Each wall is flat, endless, passes through zero and stands at right angles to its row. A trip goes straight from one point to another. Which walls does it cross, in order?

Walls:
(1): [ 0.12 -0.42  0.15]
(2): [ 0.16 -0.48  0.10]
(3): [-0.84  0.17 -0.13]
(4): [ 0.37 -0.03 -0.11]
Trips:
[0.41 0.34 0.01] to [ 0.10  0.17 -0.31] => none
[-0.32  0.48 -0.13] to [ 0.16 -0.16 -0.20] => 4, 3, 2, 1
[-0.19 -0.25 -0.09] to [-0.14 -0.18  0.35] => none
[ 0.07 -0.22 -0.20] to [-0.53 -0.64 -0.46] => 3, 4
[-0.32  0.86  0.53] to [-0.47  0.53 -0.21] => none
[-1.02 -0.01  0.07] to [ 0.02  0.28 -0.38] => 4

Walls:
(1): [ 0.44 -0.28  0.73  0.14  0.21  0.31 -0.10  0.02  0.10 -0.64  0.14]
(2): [ 0.26  0.13  0.28  0.68  0.14  0.34 -0.54 -0.48 -0.28  0.07 -0.45]
(3): [ 0.50  0.02  0.65  0.46  0.20  0.20  0.34  0.19  0.19  0.29 -0.20]
(4): [ 0.47  0.06 -0.16  0.23 -0.37 -0.02 -0.02  0.00 -0.23  0.36  0.02]
Trips:
[-0.01 -0.41 -0.27 -0.50  0.19  0.37 -0.07  0.52  0.31 -0.14  0.30] to [-0.78 -0.02 -0.41 -0.18  0.05  0.08 -0.09 -0.38 -0.30  0.34 -0.24] => 1, 2
[ 0.46 -0.74  0.22 -0.38  0.47 -0.08  0.12  0.02  0.45 -0.37  0.38] to [ 0.09 -0.37  0.30 -0.06 -0.62  0.20  0.50 -0.29  0.25 -0.03 -0.30] => 4
[-0.10  0.60 -0.50  0.10  0.04  0.00 -0.24 -0.22  0.17 -0.72 -0.23] to [ 0.59 -0.03  0.82 -0.33  0.09 -0.30  0.32  0.21 -0.16 -0.34  0.68] => 1, 2, 3
[-0.03  0.89 -0.17 -0.04  0.15 -0.16 -0.48  0.11  0.26 -0.33  0.01] to [ 0.08  0.38 -0.58  0.33  0.40 -0.28 -0.02 -0.32 -0.19 -0.15  0.38] => 4

Walls:
(1): [-0.25 -0.22  0.01  0.70 -0.11  0.12  0.73 -0.13 -0.12 -0.36 -0.12  0.17
  0.07 -0.06 -0.48  0.17  0.06  0.66 -0.21 -0.04  0.09  0.32  0.47 -0.60]
(2): [ 0.34 -0.06 -0.28 -0.41  0.65 -0.91  0.47 -0.54 -0.05 -0.40  0.05  0.38
 -0.07 -0.12  0.37  0.05 -0.37  0.18 -0.11  0.16 -0.15  0.93 -0.31  0.54]
(3): [ 0.45  0.19  0.33  0.08 -0.31 -0.61  0.10  0.03 -0.20 -0.05 -0.06  0.61
 -0.05 -0.27 -0.61 -0.20 -0.32 -0.09 -0.07 -0.39 -0.34  0.41 -0.18  0.04]
(4): [-0.37  0.26 -0.15 -0.52 -0.17 -0.02  0.35  0.04  0.01 -0.33  0.01 -0.34
  0.15 -0.33  0.07  0.22 -0.03 -0.10 -0.15  0.15 -0.67 -0.36 -0.03  0.14]
(5): [ 0.26 -0.08 -0.20 -0.04  0.12  0.05  0.63  0.16  0.17 -0.02  0.23  0.14
 -0.34 -0.43  0.02  0.26 -0.21 -0.17  0.23  0.27  0.44 -0.37 -0.22  0.23]
(6): [-0.31  0.68 -1.04  0.16  0.12 -0.08  0.00  0.63  0.58 -0.53  0.49  0.40
 -0.42 -0.07  0.05  0.02  0.20 -0.73 -0.19  0.96 -0.18  0.02  0.72  0.15]
(7): [ 0.14  0.95 -0.10 -0.08  0.65  0.16 -0.01 -0.09 -0.12 -0.22  0.10  0.18
  0.14  0.55 -0.40  0.02  0.44 -0.28  0.84  0.25  0.24 -0.39  0.12 -0.19]
(8): [ 0.00 -0.11 -0.14  0.67 -0.07 -0.38  0.30 -0.24 -0.39 -0.04 -0.25  0.22
  0.31 -0.06 -0.28 -0.19  0.54  0.35  0.27  0.40 -0.36  0.05 -0.17  0.46]
Trips:
[ 0.29 -0.41  0.00 -0.06  0.06 -0.03 -0.04  0.49  0.09  0.23  0.27  0.53
 -0.74 -0.09  0.12  0.15  0.07 -0.01 -0.24 -0.18  0.18 -0.71 -0.21 -0.14] to [ 0.01 -0.70  0.21  0.19  0.27 -0.20 -0.72 -0.16 -0.19 -0.33 -0.02 -0.43
 -0.11 -0.05 -0.01  0.31  0.29  0.48  0.02  0.11  0.01 -0.39  0.49 -0.32] => 3, 6, 1, 5, 8
[ 0.69 -0.03  0.02 -0.22 -0.11 -0.59 -0.27 -0.13  0.37  0.00 -0.15  0.11
 -0.26 -0.26 -0.20 -0.04  0.12  0.12  0.71  0.44 -0.54 -0.69  0.34 -0.10] to [-0.33 -0.12  0.20 -0.26  0.00 -0.06  0.06 -0.44  0.63  0.11 -0.56 -0.17
  0.07 -0.42 -0.45 -0.23 -0.27  0.19 -0.17  0.32 -0.07 -0.26 -0.75  0.04] => 2, 6, 7
[-0.41  0.17  0.38  0.18 -0.46  0.38 -0.33  0.02  0.58 -0.18 -0.21  0.62
 -0.24  0.18  0.48 -0.03  0.19  0.58 -0.88 -0.24 -0.03 -0.30  0.06  0.03] to [-0.07 -0.34  0.51  0.45  0.25  0.56 -0.10  0.18 -0.62  0.48 -0.25 -0.26
  0.14  0.27 -0.05 -0.27 -0.37  0.16  0.02 -0.50  0.07  0.14 -0.54 -0.31] => 6, 3
[ 0.28 -0.50 -0.47  0.23  0.27 -0.35 -0.20 -0.22  0.29  0.06  0.09 -0.49
 -0.07  0.33  0.21 -0.05 -0.42  0.08  0.38  0.30  0.39 -0.78  0.29 -0.15] to [ 0.45  0.34 -0.40  0.34 -0.03 -1.00 -0.42 -0.16  0.20 -0.58 -0.41 -0.25
  0.24  0.44  0.02  0.08 -0.28 -0.13  0.20 -0.57 -0.05 -0.28  0.06  0.12] => 2, 8, 5, 3
[-0.16  0.14  0.11 -0.50 -0.51 -0.10 -0.12 -0.15 -0.24 -0.18  0.17  0.41
  0.27 -0.01 -0.37 -0.11  0.22 -0.14  0.19  0.26 -0.16 -0.85 -0.07 -0.16] to [ 0.37 -0.23  0.35  0.44 -0.06  0.10 -0.40  0.50 -0.33  0.18 -0.23 -0.04
  0.21  0.09 -0.10  0.45  0.10 -0.04  0.30 -0.20  0.15  0.10 -0.31 -0.59] => 5, 6, 4, 1, 8
[ 0.14  0.15  0.08  0.04  0.06 -0.26 -0.24 -0.14  0.27 -0.51 -0.32  0.33
  0.06 -0.40 -0.72  0.24 -0.34 -0.04  0.55  0.23  0.13  0.19  0.18  0.28] to [ 0.53 -0.10  0.69  0.00  0.28 -0.53  0.53 -0.20 -0.02  0.12  0.22 -0.20
 -0.21  0.22  0.03 -0.16 -0.33  0.07  0.66 -0.06 -0.04 -0.18 -0.08  0.05] => 6, 1

Walls:
(1): [ 0.26  0.74  0.48  0.20 -0.29  0.05 -0.02 -0.17 -0.13 -0.03  0.38 -0.41
  0.31  0.28  0.34  0.48  0.04 -1.05 -0.01  0.08 -0.22 -0.38 -0.73  0.36
  0.40 -0.33  0.03 -0.42  0.19  0.02  0.24 -0.05 -0.51  0.05  0.04 -0.61
  0.34 -0.16  0.01  0.10 -0.37 -0.38 -0.28  0.30  0.43  0.29 -0.80  0.34]
(2): [ 0.01 -0.10 -0.67  0.19  0.00 -0.46 -0.32  0.07  0.30  0.01  0.13 -0.03
  0.15  0.02 -0.04 -0.38  0.02 -0.02  0.05 -0.12  0.17 -0.58  0.07 -0.37
  0.69  0.04 -0.12 -0.13  0.47  0.45 -0.25 -0.11  0.54  0.09 -0.44  0.56
 -0.65  0.09  0.77 -0.57 -0.02  0.28  0.06 -0.33 -0.30 -0.51 -0.22  0.70]
(3): [ 0.48 -0.12 -0.35 -0.20  0.06 -0.52 -0.18 -0.15 -0.33  0.04 -0.42 -0.56
 -0.22 -0.24 -0.06 -0.17 -0.42  0.79 -0.08  0.38  0.45  0.00  0.51 -0.56
  0.69 -0.02  0.19 -0.13  0.30  0.50 -0.37 -0.50 -0.02  0.08  0.12 -0.07
  0.07  0.59 -0.10  0.32 -0.35  0.06  0.05  0.45  0.17  0.36  0.30  0.24]
(4): [ 0.06 -0.66 -0.05  0.29  0.15  0.50 -0.19 -0.06 -0.71  0.01 -0.32  0.03
  0.14 -0.98  0.33 -0.04 -0.09  0.50 -0.61 -0.01  0.88 -0.73 -0.14 -0.04
 -0.47 -0.01 -0.11  0.27  0.11 -0.57  0.48  0.16 -0.51 -0.09  0.33  0.12
  0.00 -0.08  0.14 -0.21  0.25  0.13  0.58  0.30  0.16  0.01 -0.04 -0.29]
(5): [ 0.28 -0.06  0.09  0.00  0.11  0.17 -0.52  0.12 -0.31  0.17 -0.57  0.12
 -0.40 -0.06  0.18 -0.22  0.15 -0.01  0.33 -0.36 -0.20 -0.14  0.01 -0.01
  0.13 -0.10 -0.59  0.00  0.45 -0.52  0.15 -0.44  0.47  0.33  0.02 -0.11
 -0.47 -0.31  0.03 -0.11 -0.24 -0.45 -0.01 -0.20 -0.14  0.63  0.28  0.05]
(6): [-0.15 -0.01  0.12  0.83  0.19  0.20  0.06  0.09 -0.14  0.23  0.18  0.10
 -0.17 -0.21  0.02  0.39  0.50  0.10 -0.18  0.18 -0.42  0.25 -0.04 -0.02
 -0.23 -0.07  1.15 -0.02 -0.45 -0.87 -0.06  0.16 -0.12  0.18  0.14  0.21
  0.41  0.10 -0.15 -0.03 -0.15  0.20  0.88 -0.46  0.53 -0.06  0.51 -0.31]
(7): [ 0.49  0.32 -0.09  0.46  0.45  0.13 -0.45  0.01 -0.24 -0.30 -0.37  0.29
  0.09 -0.34 -0.70  0.03  0.16 -0.42  0.15  0.60  0.18 -0.48 -0.17  0.55
  0.01  0.36  0.33  0.76  0.28  0.05 -0.47  0.08  0.40 -0.26 -0.06  0.48
 -0.02 -0.20 -0.46 -0.33  0.07  0.39 -0.24  0.03 -0.06  0.68 -0.12  0.30]
(8): [ 0.53 -0.36  0.49 -0.39  0.95  0.18 -0.34  0.25 -0.13 -0.13 -0.27 -0.74
 -0.01  0.19 -0.03  0.25  0.66  0.13 -0.24  0.39  0.40 -0.01 -0.35 -0.03
  0.00  0.27  0.14  0.11 -0.12 -0.02  0.04 -0.14 -0.77  0.15 -0.37  0.14
 -0.08 -0.34 -0.48 -0.10  0.28 -0.03 -0.19 -0.35  0.03 -0.11  0.29 -0.16]
(9): [-0.20  0.14  0.09 -0.19  0.43  0.20 -0.18  0.05  0.01 -0.13 -0.47  0.17
  0.05 -0.44 -0.29  0.09  0.80 -0.40  0.44 -0.09 -0.17 -0.09  0.38  0.28
 -0.50 -0.08  0.03  0.34  0.43 -0.51  0.10  0.27  0.32 -0.04 -0.30 -0.26
 -0.28 -0.11 -0.24 -0.20 -0.42  0.44  0.04  0.28  0.87  0.06  0.11 -0.13]
(10): [ 0.48  0.10 -0.37 -0.10  0.04 -0.12 -0.28  0.44 -0.01  0.29 -0.84  0.26
 -0.07  0.00 -0.36  0.15  0.03 -0.17  0.62 -0.51  0.45 -0.32  0.14 -0.30
 -0.10 -0.05  0.53 -0.26 -0.13  0.14  0.19 -0.01 -0.16  0.36  0.20 -0.25
 -0.26 -0.22 -0.41 -0.26 -0.58  0.21 -0.23 -0.32 -0.53  0.30 -0.41 -0.34]
(11): [-0.03  0.15  0.21  0.41 -0.25 -0.18  0.42  0.27 -0.67  0.09  0.09  0.40
 -0.36 -0.06 -0.22  0.26  0.12 -0.13 -0.58  0.15 -0.11 -0.13 -0.13  0.13
 -0.75 -0.15  0.03  0.13 -0.05 -0.24  0.64  0.29  0.41 -0.42  0.07  0.34
 -0.05  0.15 -0.09 -0.36 -0.48 -0.11  0.44  0.49 -0.06  0.39 -0.53 -0.18]
Trips:
[-0.57 -0.43  0.49 -0.29  0.18  0.26 -0.37 -0.41 -0.41 -0.03  0.41  0.33
 -0.14 -0.40 -0.33  0.16  0.09  0.39 -0.07  0.01 -0.39 -0.06  0.31 -0.60
  0.10 -0.17  0.30  0.01 -0.32 -0.24  0.06  0.52 -0.67  0.38 -0.38 -0.40
  0.06  0.14  0.08 -0.36 -0.20  0.00 -0.50  0.17 -0.36  0.51  0.41  0.77] to [ 0.05  0.08 -0.15 -0.13 -0.10 -0.10  0.10 -0.24 -0.30  0.66  0.46  0.84
  0.10  0.11 -0.18  0.59 -0.17  0.81  0.10  0.31  0.10 -0.07 -0.12  0.18
  0.21 -0.64  0.37  0.03  0.27 -0.07 -0.23  0.38 -0.02 -0.21 -0.20 -0.08
 -0.13 -0.30 -0.46  0.20 -0.10 -0.01  0.10  0.17  0.35 -0.18  0.02  0.25] => 5, 11, 8, 7, 1
[-0.14 -0.07  0.46  0.08  0.07  0.07  0.22  0.59  0.40  0.73 -0.48 -0.17
 -0.14  0.00  0.54 -0.08  0.02 -0.64 -0.65 -0.03  0.47  0.55  0.27  0.06
 -0.71 -0.13  0.54 -0.10  0.23  0.02  0.32 -0.18  0.19  0.01 -0.07 -0.12
 -0.14 -0.01  0.11 -0.52 -0.17  0.25  0.22 -0.01 -0.08  0.13 -0.14 -0.43] to [-0.29 -0.34  0.08  0.21 -0.24 -0.34  0.07  0.59 -0.29  0.83  0.03  0.10
  0.10 -0.56  0.22 -0.80  0.18 -0.21  0.16  0.08 -0.44  0.22  0.27  0.03
 -0.51  0.17  0.03 -0.23 -0.20  0.28  0.44 -0.29 -0.26  0.20  0.42 -0.69
 -0.15  0.76 -0.16 -0.25 -0.15 -0.17  0.17  0.04  0.51  0.14  0.79 -0.23] => 8, 3
[-0.41  0.29 -0.15  0.11  0.17 -0.35  0.23 -0.21  0.00  0.12  0.11  0.33
 -0.06  0.07  0.56 -0.48 -0.05  0.45  0.45 -0.10  0.03  0.58  0.10  0.10
 -0.42 -0.10  0.04  0.02  0.20  0.23 -0.18  0.43 -0.28  0.21 -0.36 -0.64
  0.03  0.25 -0.25  0.21  0.42 -0.06 -0.24  0.65  0.14  0.24  0.50  0.09] to [-0.23 -0.78 -0.04 -0.72 -0.12  0.34  0.10  0.28  0.42 -0.40 -0.34 -0.62
  0.11 -0.47  0.56 -0.43 -0.48 -0.78  0.15  0.63  0.12  0.34  0.20  0.14
  0.21 -0.22 -0.25  0.15  0.30 -0.03 -0.38 -0.30 -0.29  0.41 -0.06  0.24
  0.23 -0.25 -0.19  0.27  0.51 -0.08 -0.17  0.51  0.43 -0.26  0.42 -0.33] => 8, 4
[-0.05  0.04  0.40  0.03 -0.05  0.18 -0.66  0.36 -0.25  0.22  0.11  0.04
 -0.11 -0.28 -0.85  0.19  0.01 -0.70 -0.17  0.35  0.81  0.27 -0.02  0.15
 -0.05  0.13  0.09 -0.15 -0.42  0.15  0.21  0.02  0.03  0.28 -0.13 -0.09
 -0.30  0.26 -0.97  0.18  0.29 -0.04  0.14 -0.13  0.20  0.08 -0.07  0.04] to [ 0.40 -0.06 -0.43 -0.82  0.44 -0.43  0.23  0.43  0.59  1.30 -0.49 -0.22
  0.20  0.43  0.18 -0.09 -0.19  0.09  0.21  0.21  0.25 -0.43 -0.11 -0.06
 -0.14 -0.22 -0.34 -0.39 -0.55 -0.20 -0.37 -0.14  0.01 -0.25 -0.09 -0.31
  0.10  0.24  0.46  0.10  0.82  0.34 -0.54  0.40 -0.03  0.12  0.11 -0.38] => 3, 6, 11, 1, 4, 9, 7, 2
[ 0.01 -0.30 -0.14  0.20 -0.21 -0.71 -0.29  0.22  0.22  0.17 -0.69  0.71
  0.29  0.12 -0.14 -0.22  0.40  0.20 -0.99 -0.46 -0.18 -0.26  0.30  0.00
 -0.15 -0.70 -0.23  0.27 -0.02 -0.37  0.11 -0.12 -0.24  0.02  0.09  0.43
 -0.35  0.89  0.25 -0.31  0.09  0.44 -0.24 -0.16  0.22 -0.01  0.19  0.20] to [ 0.57  0.29 -0.07 -0.21  0.50 -0.05 -0.07  0.01 -0.05  0.25 -0.07 -0.12
 -0.17  0.37  0.05 -0.23  0.07 -0.11 -0.11 -0.19 -0.38 -0.51  0.64  0.12
 -0.08  0.11  0.12 -0.80  0.09  0.47 -0.03  0.25 -0.23 -0.11 -0.29 -0.25
  0.35  0.07  0.06 -0.52 -0.55  0.16  0.29 -0.37 -0.24  0.29 -0.31  0.23] => 7, 4, 6, 1, 8
